Each row is a point. Each copy is the shape, with its points in the same order, turned, moved and blurred by noise. Say if it was mirrored as well.
In the rows, zero is written as 128.

Shape:
[[172 121]
 [126 113]
 [132 137]
 [ 76  67]
 [136 133]
 [144 148]
 [115 139]]
Copy 1 (7 x 2):
[[141  77]
 [122 123]
 [144 121]
 [ 62 163]
 [141 117]
 [158 111]
 [143 140]]
Copy 1 is: only turned
Copy 2:
[[164 152]
 [124 132]
 [127 155]
 [104  66]
 [128 155]
 [124 172]
 [108 138]]
Copy 2 is: only turned

Shape:
[[150 151  98 169]
 [ 86  71 146 112]
 [139  83 102 171]
 [107 121  85 120]
 [ 93 145 134  94]
 [139 124 125 109]
 [115 104 126 140]
 [160 118  89 132]]
Copy 1:
[[ 78 126  97 112]
 [156 109 150 188]
 [118  84  85 158]
 [103 148 107 176]
 [118 166 165 157]
 [138 142 121 139]
 [120 113 127 149]
 [122 141  74 138]]
Copy 1 is: mirrored
Copy 2, 8 rows:
[[153  88 143 140]
 [ 62 147 100  90]
 [116  79 104 111]
 [115 132 100 154]
 [106 176 137 142]
 [136 147 118 115]
 [107 123 118 118]
 [160 112 106 123]]
Copy 2 is: only turned

Shape (10 x 6):
[[168 127 164 141 179 151]
 [153 121 114 171 105 144]
 [152 116 162 102 179 149]
 [137  97 109 107 156 138]
 [115 122  91 168 141 130]
 [130 118 129  95 131  98]
 [ 80 132 168 177 105 118]
 [107 173 167 113 115 119]
 [159 156 130 118 153 140]
 [106 172 129 127 118 161]]
Copy 1, 10 rows:
[[162  96 130 145 166 156]
 [ 90 104 104 123 122 151]
 [180 116 151 163 147 143]
 [156 141 121 147 104 151]
 [112 141  77 143 124 126]
 [158 122 134 137  91 105]
 [ 67 103 122 175 132  76]
 [128 119 171 134 136  73]
 [156 127 140 113 146 132]
 [ 97 157 154 121 152 109]]
Copy 1 is: mirrored
Copy 2, 10 rows:
[[ 72 114 190 142 114 151]
 [112 139 107 139 101 173]
 [ 80 116 201 107 131 142]
 [115 108 153 101 155 148]
 [121 124 110 153 157 153]
 [129 107 146 100 129 103]
 [ 72 161  90 147 124  90]
 [114 163 154 129 108  76]
 [123 131 185 140 115 139]
 [120 188 153 137 136 121]]
Copy 2 is: only turned
